Each point is reached from the start by the listed moves, each made 0, 1 or 2 times, or once backwards (-1), plus a little noise. Is the number of moves made odd or even? Then give how often each move was made.

Moves:
(1): [ 48   0 -14]
(2): [  2  32 -20]
Start: [-8 -8  3]
Points:
[ 91  56 -67] => even (2, 2)
[ 40 -40   5] => even (1, -1)
[-51  23  -2] => even (-1, 1)

Moves:
(1): [ 44   1 -14 -16]
(2): [ 2 34  3 -1]
(3): [ 17 -11  44   1]
(4): [10  1 -8 38]
Start: [-15  -2 -11   4]
Points:
[  3 -32 -29  83] => odd (0, -1, 0, 2)
[ 11   9 -69 -14] => even (1, 0, -1, 0)
[103  45  62 -64] => odd (2, 2, 2, -1)
[-39  76 -42 -37] => even (0, 2, -1, -1)

Moves:
(1): [48 -4  0 -3  3 -3  1 -6]
(2): [  2  28  -2   1 -13  -4  -4  -1]
(3): [ 1 -3 42 17 -5  8 -1 -2]
(4): [  4  -4 -18  38  11  10   3  -6]
(5): [ -6  16   6 -13  34  10   8  -5]
(6): [ -2  -3  -4 -14  -6  38  -4  11]
(7): [ 6  5  0  0 -6  5 35 -5]
(8): [  8   2  -1  -2   6 -11   0  34]
Start: [ 13   7   0   0  11   2  -2 -13]
Points:
[121 -31 -15  42  53 -40  11 -11] => even (2, -1, 0, 1, 0, -1, 0, 1)
[13 65 19 16 13 98 -7 -6] => odd (0, 2, 1, 1, 1, 2, 0, 0)
[ 22  21   6 -40 -44   6 -20  42] => odd (0, 1, 0, -1, -1, 1, 0, 1)
[-56 -25  25  18  48 120 -32 -30] => odd (-1, -1, 1, 1, 1, 2, -1, -1)
[ 55  79  35  30  70  24 -25 -36] => even (1, 2, 1, 1, 2, 0, -1, 0)
[37 73 51 99 33 33 37 -6] => odd (0, 2, 2, 2, 1, 0, 1, 1)

Moves:
(1): [ 47  -4  -4  -5   0   6 -13 -11   4]
(2): [  5  56  10  10  19 -11  -7  -5   9]
(3): [  0  -4  41   9 -15 -22 -11  -5  -5]
(4): [ -1  -5 -13  51  -3  -3  -8  -1  -9]
(5): [  5 -21  17  12  47  -8   7   9   4]
(6): [ -5   7  19   1  12  40  -6 -18  -9]
(7): [11  4  3  9 -3  2 53 -8  6]
(8): [ 9  5  2  1 -2  8  5 34 -4]
(9): [-3 -3  6  5 -3 15 -2  2 45]
Start: [ 10   7  11  13   2  14   2 -14   9]
Points:
[109  14  80  48 121  70 -33 -41 115] => even (2, 1, 0, 0, 2, 1, 0, 0, 2)
[  64  -37   33  -29 -100   17   91  -25  115] => even (1, -1, 1, -1, -1, -1, 2, 0, 2)
[-30 109  35  80  19 -92 -66   4 -33] => even (-1, 2, 1, 1, 0, -1, -1, 0, -1)

Moves:
(1): [42  0 -5  7  2  6  4  1 -7 -5  5 -5]
(2): [-1 37  0 -7 -2  6 -8  9  6 -1  5  7]
(3): [ 3  4 29 -1  3  2 -2  4  3 -5 -6 -9]
(4): [-2  4  1 29  3  0  4 -1  6 -1 -2  3]
(5): [  7   1   4   3  34  -5  -5  -2 -12   4  12   9]
(6): [-5 -2 -1 -2  7 25  0 -1  0  0 -9  4]
(7): [ -4   4  -4  -3   0  -3  24   0 -11  -7   3   0]
(8): [-6 -6 -2  0  4  1 -2 31 -1  0  1 -3]
(9): [  2  -2  -6 -13  10  -2  12   5  41  -3  -1  -1]
(10): [ 4  3  9 -1  0  1  6  7  0 25 -4  4]
(11): [ 0 -3 11  7  2 19  3 -1  4  4 40 -8]
(12): [  5 -11   5   0  -6   0   6   4   4 -10   5  33]
Start: [  8  -6   6 -13   6  10 -21  16  -1   1  -7  15]
Points:
[ 94  54  64  -6 121  96  21 120  61 -11  45  51] => odd (2, 2, 2, 1, 2, 2, 1, 2, 2, 1, 1, 1)
[ 29 106  30   2  99  -5 -21  18  77  24 -40  22] => odd (0, 2, 1, 2, 2, 0, 0, -1, 2, 1, -1, -1)
[ 31  67 -10  42 -27  85  48   0  19 -23  81  58] => even (1, 2, -1, 2, -1, 1, 2, -1, 0, 0, 2, 1)
[-15  53  75 -79  26  62 -34  24 118 -11  20  44] => odd (-1, 2, 2, -1, 0, 1, -1, -1, 2, 0, 1, 1)
[ 10 -54  73  -9  57 -11 -36 -11  -4  20   1  99] => even (-1, -1, 1, 0, 2, 0, -1, -1, 0, 1, 0, 2)

Moves:
(1): [ 32   6  -8  -4   9   4  -1 -10   6  -4  -6  11   2   7  15  -1   2  -2]
(2): [ 2 29  0  4  1 -6  1  1 -3 -3 -5  4  2 -3 -3 -3 12  5]
(3): [  7  -9  21  -2   1 -10   1  -4  -2  -1   2   0  -1   1   1   2  -4   7]
(4): [  1 -10   1  33 -14 -11   4 -10  12  -4   6   3   2   4   8  -5  -7  10]
(5): [ -3   5  -4   7  34  -8   0  12 -11  -2  -5  -6  -3   7   4   5  -1   8]
(6): [-5 10 10  5  4 35  8 -5 -2 -4  4 -1  6 -9  7 -4 -5 -2]
(7): [  8  -6  -3  -2  -4  -1  31   4   2   5 -11  -3  -5   1  -8  -1  -9  -8]
(8): [ 5  4  3  4 -7  4 -4 24 -2 -3  1  0  3  2  2 -7 -4  8]
(9): [-10  -1  10  -5  -2   1   4   1  33   2  -2   9   9   0   8   5  -9   7]
(10): [  0   8   8  11  -1   4  -6  11   0  22   0   2  -2  12   3  -2  -2 -15]
(11): [  8   2   2   0  -1  -6   6  10   6   1  35   3  -9  -5   0  -4 -12 -13]
(12): [-6 -4 -4 -3 -5  5  9  0 -7 -2  1 21 -3  1  1  2  1  6]
(13): [  0   5 -12 -11   3   0   9  -7  -7   1   4   1  34  -2   9   0  -4  -3]
(14): [ -4   6   5   0 -11   7   1   2   4  -8   6   1   3  22   2   6  -5  -1]
(15): [-7  3  3 -3 -4 -8  0  0 -2 -3 -4 -5 -5 -2 18 -4  3 -3]
(16): [ 5  6 -1  1 -3  1 -1  4 -4  4  0 -1  1 -9  3 21  0 -3]
(17): [ 3 -4  0  6  1  7  8  4  6 -4  7 -1  8  4  4  1 25  3]
(18): [  2   1  -2  -7  -3   1   6  -7   3  12   4 -10  -2   1   6   1   0  20]
Start: [  1   4 -13  -3 -11   2  -9 -11  11   2  -4  -7 -12  -8   7 -15  25  14]
Points:
[  6  34   0  61 -83   1 -38   3   8  35 -18  27 -12  50 105 -14   2  76] => even (1, 0, 0, 2, 0, 0, -1, 2, 0, 2, -1, 2, 0, 1, 2, 1, -1, 2)
[  5  53  50  -4 -17  36  -3   9  61  47  12   0 -18  56   5  36  72   9] => odd (0, 1, 1, -1, 0, 0, 0, -1, 1, 2, 0, 0, -1, 2, -1, 1, 2, 1)
[   4  -48   66   22 -110  -69   48   14   58   55   74  -42  -56   61
   20  -46  -46  -33] => even (-1, -1, 2, 1, -1, -1, 2, 0, 0, 2, 2, -1, 0, 2, 2, -1, 0, 1)
[ -7  66  12  17  75  22 -31  -4  61  -1  20  39   0  33  30 -14 -24  -2] => even (1, 1, 0, 0, 2, 1, -1, -1, 2, 1, 1, 0, 0, 1, -1, -1, -1, -1)
[ 41 -19  41  66 -10  35  49 -62  18 -22 -44 -21  -1  27  41  38 -54  -2] => even (1, -1, 2, 2, 1, 2, 2, -1, 0, 0, -1, -1, 0, 2, 0, 2, -1, -1)
[ 24  80  -7 -13 -43 -20  49 -56  45  29  81  58  36  42  65  -4 -31  39] => odd (1, 2, 1, 1, 0, 0, 0, -1, 1, 1, 2, 2, 2, 2, 0, 0, -1, 2)
[ 62  -9  38   0 -67 121  76  14   2  -1  80  37  36  57  31 -48   9  19] => odd (1, -1, 2, 0, -1, 2, 1, 2, -1, 1, 1, 2, 1, 2, -1, -1, 2, 1)

Moves:
(1): [ 38   3   2  -8  -2   2   5  -5 -13  11  -6   2  -3  -2   7  -7   6   5
   4 -15  -4  -2  -1   1]
(2): [-3 24 -1  1  2  5  2 -1  1 -3  2 -3  1  3  0 -3  0  6 -1  0  3 -4 -3  4]
(3): [-7  4 41 -4  8  1 -5  6 -1  5  2  3  7  6 -5 -8  3 -4 -6 -7  4  4 -3  1]
(4): [10 -2  5 43  6 -2  3  4 -6 -8 -3  5  1  0  4 -1 11 -5  7  5 -4 -3  6  2]
(5): [ -1  -2  -8  -7  34   0  -2  -2   0   6   0  -4   2  -1   1 -17   2   3
  -3   6   5   7  -2  -2]
(6): [ -4  -7   1  -2   0  40 -12   8   4   6   0  -3   4  -6   2  -4   1   1
   7   5   1  -1  10  -8]
(7): [-6 -2  1 -7 -1  5 30 -4 -7 -3 -1 -1  7  9  4  6  5  3 11  4 -1  8  7  0]
(8): [  4   2  -6  -3  -1 -10   8  39   5  -4   5  -6   2  -3  -6   1   2  12
   1  -2   2   1  -2 -11]
(9): [-1 -2  6  5 -1  0  7 -1 27 -2  0  0 -3 -3  8 -5  0  2  5 -1 -4  4 -5  0]
(10): [-10   5  -3   7  -4   0   5   0   0  26  -1   1  -2  -4  -1   2  -3  -2
   5  -4   2   3  -2  -2]
(11): [-1  1  2  3 -1 -4 -1 -4  4  0 24  7  2 -2 -4 -4 -8  3  1  2 -6  2  7 -2]
(12): [ 1 -1 -5 -2 -2  1 -4  4  4 -3 -8 30 -4 -2  3 -1 -1  4  8  7  2  3  4  0]
(13): [  5  -6  -3   2 -10 -10  -9  -2   4  -3  -5   2  35   1   2  -4   2   6
  -4   4   3  -1  -2  -3]
(14): [-2 -1 -6  0 -4 -1 -3 -4 -2  9 -1 -1 -6 34  2 -8 -1 -5 -1  7 -4 -8 -7 -8]
(15): [-3 -1 -2 -4  2 -5 -2  5 -6  2  6  0 -2 -5 26  1  1 -4 -7 -4 -2 -6 -1  4]
(16): [ 8 -1 -2  5 15  6 -6  1  6  1  3  2  5  3  2 24 -6 -4  1 -4 -3  2 -4  0]
(17): [ 3  3 -4 -6 -3 -3 -3  3  7  2 13  6  5  2  0  4 33 -8  9  0  3  5  1  0]
(18): [ -3  -2   6   6  -1  -3  -3  -3   5   1  -6   2 -10   4   4  10  12  36
 -13  -3   1   2   7   3]
(19): [ -7  -4   1   3   1  -4 -11  -2   1   0  -1  -6  -3   0   8   5  -7   6
  31 -10  -4   6   0  -4]
(20): [ 10  -1   7  -5   0  -3   0   1  -2  10   2  -2  -2  -7  -1   5  -2   1
   7  32   3 -10  -3   2]
(21): [ 9 -3  3  6 -5 -2  1  0  5 -2 12 -1  0 10  7  0 -5 -1  0 -5 38  2  8  7]
(22): [ 8  2 -3 -3 -7  0 -5  4 -4  1 -1  0 -3  2  7  2 -3 -4 -3  6 -2 25 -1  2]
(23): [  1  14   1  -1  -1 -14  -2  -3   6   4 -14  -2  -1   6   1   8   1  -5
  -1  -2  -1  -3  42  -9]
(24): [-1 -5 -3 -3  2  0 -1  9 -1  6 -1 -3  2  2 -3  0 -1 -1  3 -2 -8 -1  6 27]
Start: [-16  14  14  -6 -13  -5  -4   8   0 -14 -12   1  15 -25  -4   6  -9  -5
  -3  11   7   0   0  -5]
Points:
[-33  17  -5  58  37  25 -63  99  48 -16  -1 -23  70  14  42 -39 -17 106
 -55  40 108 -15  25 -28] => even (-1, 2, 0, 1, 2, 2, -1, 2, 0, 0, 0, 0, 2, 1, 1, 0, -1, 2, 0, 0, 2, 0, 0, 0)
[-53 -41 -47 100  83 -35  25   2  51  39 -28  -9   9  24   2  37  22 -24
 121  62 -51   5 -74  -5] => odd (-1, -1, -1, 2, 2, -1, 1, 0, 2, 2, -1, 0, 0, 2, -1, 2, 1, 0, 2, 1, -1, -1, -1, 1)
[-25 -22 -37  40 -72  16  -2   2  18 -21  12  67  68  62 104 -23  -1  48
  46  17  62   5 118 -32] => odd (0, 0, -1, 1, 0, 2, 2, 0, 0, 0, 2, 2, 2, 2, 2, -1, 0, 1, 1, -1, 2, 0, 1, 0)
[ 47  62  69 -11   4  60 -22  74 -29  64  20 -41  34  55  57 -82  72 -51
  53 -26  92  14  -5 -22] => odd (2, 2, 2, 1, 1, 2, 0, 1, 0, 1, -1, -1, 0, 2, 1, -1, 2, -1, 1, 0, 2, 1, 0, 0)
[ 48  34  86  55  -8 -59 -10 -28 -51 -39 -28  19 109  90  52  27  44 -25
  57 -37  20  73  62  30] => odd (1, 1, 2, 2, 0, -1, 2, -1, -1, -1, 0, 0, 2, 1, 0, 1, 1, 0, 2, -1, 1, 2, 1, 1)
[ 72 -13  57  92 -34 -86  29  60  58 -52  47  71 -30  -1  34 -31  16 117
  49  63  75 -30 -15 -22] => odd (1, 0, 0, 2, 0, -1, 0, 2, 2, -1, 2, 2, 0, 1, 0, -1, 0, 2, 1, 2, 2, -1, -1, -1)
[ 38   6  87 -42 -79  58  17  72   4  15  25 -16 112  25 -32 -76  42   1
  37   6 -30  -6 -62 -90] => even (2, 0, 2, 0, -1, 2, 1, 2, 1, 0, 1, -1, 2, 2, -1, -1, 1, -1, 0, 0, -1, 0, -1, -1)
[ 90  58   9  41  61 -25 -39 -46 -21  46 -29  46 -13   8  21 -33 -75 -16
  89  41  79 -11 -21  13] => even (2, 2, 0, 1, 2, -1, -1, -1, 0, 1, 0, 2, 0, 1, -1, 1, -1, -1, 2, 2, 2, 0, 0, 0)

Moves:
(1): [  0  -4   3 -12  17  -2  12   8  -6  10  -4  -2   7   2   8 -10  -9   1
   0   1  -3   8   2  -5  14]
(2): [ 10  14   6  -1 -19   9  -3   3  -8  14 -19  -4   7  -1  -6   7  -3  -5
  -1  10   9  10   4   8 -26]
(3): [ 11  -9 -11  13  -4  -8   7  -4 -18   9   9   0   3  10  11  -3  -4  -5
  12 -14 -15  11 -12 -11  -7]
(4): [  5  -8   4   3   0  -9  -3  -2   3   4   7   4   8 -11  -3   8  -6   3
   0  -4  -3  -2  -1  -4   1]
(5): [ -7  17  10   1 -10  -3  -2   6 -14   7 -12   5 -11  -1   9  -3  -5   7
   1  -3  -8  -2 -23   8   5]
(6): [-11  -5   7  -9   2   9  -2   4   5  -2   3   9  -2 -10 -11 -10 -11   1
  10  -3  11  -5  -2 -13  -4]
(7): [ 14   3 -11 -21  19   9 -16   0  -4   5   2  -3  12   4  -4   3 -12   5
   0  -7   4 -20  -8   1   5]
(8): [  0   3 -18   0  17 -11  13  -8   4  15  11  19   1  -7   5  -5  -1  -4
 -12  -4   1  -9   9   0  -6]
(9): [  0   1   2  -1  -4  -1   5  -1  -5   2  -4   6  -2  -4   1 -12  -2   8
  -7  -2  18  -3  -4   7  -4]
(10): [  9   0 -12   2  -6   6  -3   4  -6   2  -6   2   2   5 -16   2  -9   8
   6 -16 -10   2  -3   6   4]
(11): [  7   8  -9 -16  -8   5   4  -7   4  -2   6   8 -18  -3   6  -8  -5   6
  18  -7  -9   0   7   5   1]
(12): [  6   4   5   3   2  -6  -5   2 -11   6   1   8  -3   9   1  -3  11   4
  11   6  -5  -1   5  19  -3]
(13): [ 11  -4  -6  -1  -5  -3  14   2   1  -4   5   0   0   8   0   6   1   2
   1  15  -2  -8 -14  -7  -1]
(14): [  6   3   4  -6   2  -4  -8 -17  10 -11 -11  -3  -2   2  -1  -4  -6 -14
 -10  12  -6   8  -5   7  -9]
(15): [ -1  17  13  -3   0   9   6  10  -9  -6  -8  -7   1  -9   4   7 -14  10
  -6  -6  -1  10  10  -1   3]
(16): [ -8  -6   0  -4   3 -11  -2   9  -2 -13   8   0   0   1 -11   0  -5 -20
   0   1   5  -2   3  10   6]
(17): [ 9 10  3 -5  0 -6 -1  5  5 -2 -7  1 -3 -9 -9 -1 11 -6  3  6 -4 -8 -1 -5
  9]
(18): [  6  -5  -2  -1  -3  -5  -3  10  -1   1   4   1 -10  -7   6  15   7   8
  -6  -3   1  11  -6   9  -1]
(19): [ 1 -3  7 -2 -6 -5 -8 -1 -6  8 -8  5  0  9  3  2 10  7 -5  5  1  6  0 -9
  0]
(20): [  5  -2  -1  -3   2  19  -3  -2  -2  -7   3  15   4  -5   1 -12   4 -19
  -2  -2  10  -6  13   7   5]
(21): [-14  -4   9   8  -8   8   8   5 -17   5  18  -7  -7  -8   1 -14   7   9
 -15  10  -7   6  -1   7   0]
(22): [ 14  -1   1   5 -12 -16  -6   4   5  -3   7   6   2   3   0 -25   0   2
   6  -1   7  -4   4 -15   2]
(23): [ -3  13  -1   2   1  -4 -14  -3  15   0  -4 -10 -23   4 -13   1  -1 -10
   6  -4  -3  -8 -12  -3   9]
(24): [ -1  -1   7  -2  -7   5 -10   4 -10  -2  -6   2  -9  12   3  -5  -2  -2
   2  -5 -10 -15   6  -9  -8]
Start: [  4  -4 -12  -9  20  -1   2   8  -6   7   5 -10  -4  10  -4  -8  13  12
  -3   4  -3   4   0 -12  -7]
Points:
[  25   27  -26  -62   60   98   51   55 -106   59   24   43   15  -19
   36  -74  -25   78  -56  -46  -37  -26  101   16   27] => odd (2, 0, -1, 0, 0, -1, 1, 2, 0, 2, 1, 0, 0, -1, 2, -1, 0, 0, 0, 2, 2, 0, -1, 2)
[ 17   8  15  14  -4 -46  -2  56 -43  25   5  44 -48  -8   3  14  28  19
  38 -33  26  45 -22  30  12] => even (0, 0, 1, 1, 1, 1, -1, 0, 1, 0, 0, 2, 0, -1, 1, 1, 0, 2, 1, 1, -1, 0, 1, -1)
[ 95   9 -61   3  20 -38 -56 -22  56  50  -1   1  -2   4 -34  52 -15 -16
 -35  -9  26 -40 -18 -27 -99] => even (-1, 2, 0, 2, -1, 0, 1, 2, 0, 0, -1, 0, 1, 1, 0, -1, -1, 2, -1, 0, -1, 1, 2, 1)
[ 35 -22 -62   3  18  31  18   9 -98 -21  53  23  23  56  15 -94 -48 -27
  24 -44 -66 -10 -51   9  22] => odd (0, -1, 2, -1, 2, 0, 1, 0, -1, 2, 0, 0, 1, 1, 0, 1, -1, -1, -1, 2, 1, 1, -1, 0)
[ 35  53 -33 -79  61 -34 -84  -7  41  54   3  52 -22 -13 -91 -42  -2  35
  38 -25  -8 -94  18 -56   7] => even (-1, 0, -1, 1, 0, 2, 2, 2, -1, 1, 1, 1, -1, 0, 0, 0, 2, -1, 2, -1, 0, 1, 1, 0)
[ 53  45 -27 -19  -6 -44  52  35 -41  -4   1  60 -51 -44  31  -1  10  -9
 -32  -9 -61   3  -4  50   0] => odd (0, 0, 0, 1, 2, -1, -1, 2, 0, 1, 1, 0, 1, 1, 1, 1, 2, 2, -1, 1, 0, 0, -1, 1)
[-35 -46   2  18 -26 -23  33  27 -97  25  91  11  15  -9   9 -71 -40  50
 -20 -57  -1  36  59 -76 -51] => even (-1, 0, 2, 1, -1, 1, 0, 1, 1, 0, 1, -1, -1, -1, 2, 2, -1, -1, 2, -1, 2, 1, -1, 1)
[  46   59   -1 -103   16  -43   18   56  -43   41  -10   66  -74   -3
   22  -44  -46  119   -3  -30  -40  -65  -34  -61   34] => even (1, -1, -1, 1, 2, 1, 1, 2, 1, 1, 2, 0, 2, 0, 2, 0, 1, 1, 2, -1, 0, 1, 0, 2)
[ 11 -40 -71  73  21  14  36   8 -28  36  85  12 -25 -26  16 -63  40 -32
 -50 -46 -30  51  29 -28 -19] => even (0, 0, 2, -1, -1, 0, -1, 2, -1, 1, -1, -1, -1, 0, 0, -1, 0, 2, -1, 2, 2, 1, 1, 0)
[  40   44  -11  -52   40 -110   27    3   40   20    6   57  -27  -76
   -3  -29  -22   14  -14   -4   39  -10  -21  -19   -5] => even (0, 0, 0, 2, 1, 1, 0, 2, 2, -1, 1, 0, 0, 1, 1, 1, 2, 1, 0, -1, -1, 1, 0, -1)
[ 112  121   41  -87  -25   36  -39    3  -48   -5 -104   19   20   -2
   30  -86  -45  -15   38    7    4   43   42   49   -9] => odd (1, 2, 0, 0, 2, -1, 1, -1, 0, 0, 2, 1, -1, 2, 2, 0, 1, -1, 0, 2, -1, 2, -1, -1)
